Each row of a before or after table is a point. One or more steps were done to the points. Then noise was added and the rows were shuffled. The steps act on columns, c1 being the first. What was done? A step turns or swaps two columns, mirrors them in a line or flattens them onto one, adds a multiple of one to another, or multiplies or shifts one. Angles are multiples of 10 degrees, from the lower column toward the higher: turns from -170 to 170, lines from 10 to 170 but not 90. Use the fewest steps. Two steps may share a column if one is a turn and the other turns, adds or multiplies; they go together, in the order done. Otherwise the lowest column goes first.
In the rows, 128 means zero.

Before:
[[136 102]
 [115 130]
 [126 132]
 [131 128]
 [ 87 133]
 [135 148]
 [122 140]
 [ 86 128]
 [ 32  80]
 [130 116]
 [121  81]
 [134 109]
 [ 54 145]]
After, 13 rows:
[[135 119]
 [120 134]
 [137 119]
 [127 127]
 [118 133]
 [ 94 158]
 [107 150]
 [104 148]
 [148 114]
 [146 108]
 [ 74 173]
 [124 129]
 [121 131]]
Steps: flatten c1 and c2 onto the line at 140 degrees

Before (9 x 3):
[[101  76  95]
 [137 146 105]
 [127 125 142]
 [124 148  82]
 [126 122 119]
 [133 109 107]
 [141 140 115]
 [142 132 126]
 [115  97 141]]
After, 9 rows:
[[122 111 100]
 [128 137 108]
 [125 105  81]
 [129 161 154]
 [115 143  86]
 [127 131 156]
 [135 185  62]
 [139 115  36]
 [116 118 124]]
Steps: turn c1 and c2 by -160 degrees; multiply c3 by 2

Before, 12 rows:
[[130  97 148 123]
 [132 114 121 120]
 [134 120 157 135]
 [137 102 143 112]
 [121 206 134 124]
 [153 143 167 120]
 [139 103 105 109]
 [146 118 164 105]
 [133 129 147  97]
 [150 133 128 127]
 [101 186 134 101]
 [118 109 151 128]]
After:
[[ 42 210 126 119]
 [155 119 115  88]
 [158  95 118 111]
 [160 101 124 109]
 [163 107 159 125]
 [146 114 140 126]
 [144 131 124 126]
 [ 44 187 141 103]
 [142 122 107 117]
 [132 130 136  91]
 [141 140 106  98]
 [138 110 108 112]]
Steps: add -1 times c2 to c1; mirror c3 and c4 in the line at 110 degrees

Before, 10 rows:
[[133 104 153 130 111  59]
 [161 152 111 108 122 180]
 [161 127 144 151 118  56]
 [111 150 120 133 120 143]
 [135 139  96  94 122 180]
 [138 119  89 146 121 125]
 [159 111 106  86 110 200]
 [138 123 123 129 158 145]
 [131 127 101 116 157 109]
 [126 108 120 155 153 133]]
After, 10 rows:
[[161 152 139 106 113 220]
 [112 149 138 133 124 183]
 [160 128 130 152 148  99]
 [126 110 107 153 113 174]
 [139 120 149 147  94 165]
 [158 111 153  86 113 241]
 [133 105 134 130 157 100]
 [133 140 144  94  98 219]
 [131 127 111 117  92 149]
 [138 123 100 129 113 183]]
Steps: turn c3 and c5 by 110 degrees; shift c6 by 40

Before (11 x 8):
[[100 157 138  95  89  96 123 106]
 [117 153 106 103 120  70 118 128]
 [104 130 105 165 175 122 123  91]
 [128 153 132  85 111 114 121 140]
 [127 154 164 138 102  94  97 161]
 [151 151 116 143 192  93 132  95]
 [151 113 133 145 172 108 167 107]
 [151 133 119 144 103 110 109 126]
 [145 148 111 148 192 124 114 112]
 [137 164 106 165 172 122 172  84]
 [123 137 120 165 132 117 126 167]]
After:
[[128 128 175 156 100 142 130  83]
 [125  95 133 149 133 115  97  98]
 [120 159 167 143 120  80 137 122]
 [145 120 153 156 193 100 153 156]
 [128 176 141 138 111 125 124 115]
 [143 108 148 119 173 123 105 170]
 [135 105 123 174 171 106 121 189]
 [139 115 123 155 193 111 156 131]
 [110  94 122 144 176 106 163 153]
 [144 115 141 139 103 111 149 118]
 [108 170 161 143  90 121 152 141]]
Steps: multiply c1 by 0.7; turn c2 and c4 by 70 degrees; turn c3 and c6 by 60 degrees; turn c7 and c8 by 140 degrees; multiply c7 by 1.3
